Each row of a before or after table is a point. One or more steps were done to the points. Then noise was added and the rows were shuffled. The steps act on how far a point lies along the listed directions, d1 being the first. What was done? A step turns or swaps two directions, mirrors them in a line or flattens them onto one, adds a multiple of one to another, or multiplies one. Angles are multiples of 10 degrees, from the lower direction toward the higher: turns from -170 to 170, lines from 10 to 170 but not 90. Use the fewest steps. Two steps may share a direction if one is a turn and the other turns, adds or multiplies; they go together, in the order done. Otherwise the lowest direction goes first.
In the rows, 128 means zero.

Directions:
(1): [ 79 104]
(2): [152  79]
Before, 14 rows:
[[ 94 190]
 [187 122]
 [ 82 109]
 [140 137]
 [100  71]
 [153 122]
 [166 102]
 [ 84  63]
 [ 77 128]
 [140  90]
 [ 75 193]
 [108  77]
 [157 143]
 [ 95 168]]
After:
[[ 81  97]
 [ 63  90]
 [147 110]
 [161 133]
 [120  90]
 [ 86 149]
 [ 74 103]
 [147 137]
 [128 198]
 [120 182]
 [ 83 136]
 [174  90]
 [109 215]
 [146  90]]
Steps: turn d1 and d2 by -30 degrees

Directions:
(1): [ 53 146 134 102 120  80]
(2): [104  70 182 172 113 129]
(3): [138  77 136  78 188 111]
(4): [144 113  84 176 140  64]
(5): [ 82  95  67 135 135 173]
Before (12 x 6):
[[194 201 135 143 124 175]
 [154 118 122 174 135 113]
 [ 67 154  99  62 120  99]
 [174  37 102 152 167 166]
 [105 131 164 107 144 195]
 [ 64 132 175 127 119 102]
 [ 65 148 112 132 125 109]
 [ 93 137  94 140 145  40]
 [ 78  42  96 117 153 113]
 [215 108 143 135 169 123]
 [163 166 204 104 106 132]
 [101  82 112 133 120 166]]
After:
[[162 119 116 148 161 115]
 [210 138 142  94 167 150]
 [ 89  28 120 101 158 142]
 [183  60  92 115 178 189]
 [ 84  97 129 122 167  43]
 [109 155 146 144 114 192]
 [156 188 194 128  82 141]
 [120  82 101 139 123 161]
 [ 37 127 126  87 107  99]
 [ 81 113 185 155 111 115]
 [180 226 110 144 124 138]
 [ 64 114 123 148 125  96]]
Steps: turn d1 and d2 by 30 degrees; add 0.3 times d5 to d4; turn d3 and d4 by -40 degrees

Directions:
(1): [ 98 108 182 160 115 214 111 147 173 122  96]
(2): [ 70 141  86 147 129 115 123 143  90  67  55]
(3): [151 156 124 144 157 191 183  76  91  79 156]
(4): [103 139 105  96 118 173 122 211  80 137 181]
(5): [162  39 111  96  71 148 116 105  93 107 115]
Before, 12 rows:
[[118 167 140 137 144  61 123 117 186 159 120]
 [165 148 142 119 145  54 120  97 150 185 145]
 [130  98 141 110 124  69 101 129 148 187 128]
 [107 121 107  87 118  57 127 155 126 177 157]
 [150 111 159 140 131  77 104 116 157 138 144]
 [112 179  78 107 119 173 163 136  48  84 155]
 [ 87 183 158 173 137 215 127 171 144  88 129]
 [ 96 191  99 158 166  98 138 150 140  95  82]
 [ 69 184 149 180 181 153 136 167 138 110 100]
 [ 93 117  56  94 117 160 146 159  50  65 104]
 [133 142 119  98 113  69  96 150 138 195 184]
 [ 76 138 129 137 152 211 145 164  72  78 141]]
After, 12 rows:
[[178  97 155 135 123 102 115  95 126 124 162]
 [ 90 181 157 193 141 209 126 157 152  75 100]
 [ 49 211 101 123 133 122 123 213  99 117 121]
 [ 91 169  60 159 157 132 162 117  83  34  65]
 [181 120 120 120 127 132 164  58 114 100 148]
 [ 86 161 138 179 173 191 160 117  96  54  91]
 [140  90 101  82 109 131 162 119  78 130 173]
 [181 102 120  87  90 146 134  99  90 162 230]
 [179  70 134  97 108 129 130  85 104 151 157]
 [ 27 159 142 159 163 169 121 209 118 107  94]
 [ 13 166  67 110 126 116 108 228  87  84  61]
 [218 123 131  96 134 112 149  53 101 163 186]]
Steps: turn d1 and d4 by -20 degrees; multiply d2 by 1.6; mirror d3 and d5 in the line at 130 degrees

Directions:
(1): [110 141 137 173  91 187 123 167 115 124 222 174 114 189  95 145 156  90
 124  78]
(2): [120  60 156  95 129  77 146 172 191 155 185 114 183 177 173  83 152 149
 130 131]
(3): [ 71 117 127 137 213  93 141 161 155  48 155 117 109  66 123 131 119  90
 119  73]
(4): [ 92 148  54  97  80 115  94 139 188 140 165  63  77 133  89 120  88  98
 141 173]
Before, 10 rows:
[[103  90 107  89  97  84  94 162 195 144 188  88 101 165 131  98 139  97
  131 123]
 [200  84 205 143 101 154 163 131 122 198 148 185 189 201 178  98 205 190
  122 135]
 [136 105 144  80  93 106 123 110 152 156 130 142 151 181 146 111 140 130
  140 169]
 [146  87 116  80 190  42 147 113 173 117  69  90 173  63 184  76  88 169
  130 184]
 [128  89 149  92  63 110 104 147 171 200 199  92 177 249 144  90 159 163
  143 160]
 [145 152 110 100  84 134  87  93 108 152  81 117 103 131 124 138 106 139
  136 148]
 [103 167 104 145 212 118 120 114 109  49  89 113  88  24 128 162  99 114
  123  99]
 [188 113 139  88 109 104 122 105 121 174  77 133 154 137 146 114 107 153
  121 198]
 [108 121 150 128 212  98 123 141 144  69 101 106 122  59 140 124 121 118
  139 107]
 [103 131  83  86 158  94 121 123 184 102  92  65 130  51 150 104 125 139
  142 133]]
After, 10 rows:
[[112  88 171 106 157  87 120 144 143 107 137 139 156 125 172 115 143 140
  120  85]
 [134 110 169 145 190 125 140 173 123  81 168 185 137 111 126 132 127  86
   98  87]
 [ 59 160  82 166 162 148 122 169 177  56 204 108  40  77  64 137 122  58
  123  83]
 [153 148 124 106 154 100 102  74  96 110  25 116  85  68 132 147 127 130
  121 124]
 [189 117 149 132  54 164 116 122 106 211 150 161 176 210 172 126 163 188
  140 159]
 [178 153 154 153  75 184 102 116  87 167 117 157 136 181 124 140 149 149
  144 141]
 [173 142 161 149 116 183 136 102  86 141  83 168 172 116 159 134 178 168
  132  94]
 [177 155 168 213 155 193 149 117  36 102 129 241 160 129 128 146 146 129
  115  70]
 [ 96 137 141 123 178 114 130 120 124  61 119 152 107  95 115 141 121  85
  127 111]
 [ 73 162 116 132 227 103 102 100 107  35  92  74  79  36  96 157  92 106
  122  93]]
Steps: turn d1 and d4 by 120 degrees; turn d2 and d3 by 160 degrees
